Every row gives one point. The points of each table are mixes of a few directions, plus a little noise. Count the directions of each table, and those that both share. Where both have some left over, give the other angles between the two spaces (their principal angles), to ten degrees, smallest first.

First (7 x 3):
[[ 24  67  52]
 [ -5 -14 -10]
 [-21 -57 -44]
 [ 22  61  47]
 [-14 -39 -30]
 [  9  25  19]
 [-15 -43 -33]]
Second (7 x 3):
[[-24  85  53]
 [ 27 -95 -60]
 [ -2   9   6]
 [  3  -9  -6]
 [  7 -23 -15]
 [  1  -4  -3]
 [-11  38  24]]
Directions: first 1, second 1, shared 0; angles 30

First (10 x 8):
[[-17  -6   1  -7 -22   3  -9  20]
 [-32 -16 -23 -16 -11  -1  -4  19]
 [ 28   7 -13  10  50  -9  22 -40]
 [ -2   6  33   3 -43  11 -19  25]
 [ 32   9 -10  12  52  -9  22 -42]
 [-19  -5  11  -7 -38   7 -16  29]
 [  2  -4 -23  -2  31  -8  14 -18]
 [ -3   5  33   3 -45  11 -20  26]
 [ 28   8 -10  11  47  -9  20 -38]
 [-17  -6   1  -7 -21   3  -9  19]]
Second (7 x 8):
[[  9  -6   3 -13  -4   4  18   4]
 [ 10  -7   4 -15  -4   5  20   5]
 [ -8   5  -3  12   4  -4 -17  -4]
 [  6  -4   2  -9  -3   3  12   3]
 [-47  31 -19  70  21 -22 -95 -23]
 [ 14  -9   5 -21  -6   6  28   7]
 [ 17 -11   7 -25  -8   8  34   8]]
Directions: first 2, second 1, shared 0; angles 90

First (8 x 12):
[[ 59 -66 -69  36 -31  26  43  -9  77 -29 -95   3]
 [ -4   5   5  -3   2  -2  -3   1  -6   2   7  -1]
 [ -2   2   2  -1   1   0  -1   0  -3   1   3   0]
 [ 22 -25 -27  14 -12  10  16  -3  29 -11 -36   1]
 [-14  16  16  -9   7  -6 -10   2 -18   7  23   0]
 [-48  53  57 -30  25 -22 -35   9 -63  24  78  -2]
 [-24  27  29 -15  14 -10 -18   4 -32  12  40  -1]
 [ 11 -13 -14   7  -6   5   8  -2  15  -5 -19   1]]
Second (8 x 12):
[[ 14 -14 -22 -14  13  -3  47   9  28 -46 -24 -10]
 [ -4   4   6   4  -3   1 -13  -2  -8  12   6   3]
 [ 16 -15 -25 -16  15  -3  52  10  30 -51 -27 -11]
 [-25  24  39  26 -23   6 -83 -15 -48  83  42  17]
 [ 13 -12 -20 -13  12  -3  43   8  25 -43 -21  -9]
 [ -3   3   6   3  -3   1 -12  -2  -6  11   6   2]
 [ 12 -12 -20 -13  12  -3  41   8  24 -42 -21  -9]
 [-23  22  36  24 -21   5 -76 -14 -44  76  38  16]]
Directions: first 1, second 1, shared 0; angles 50
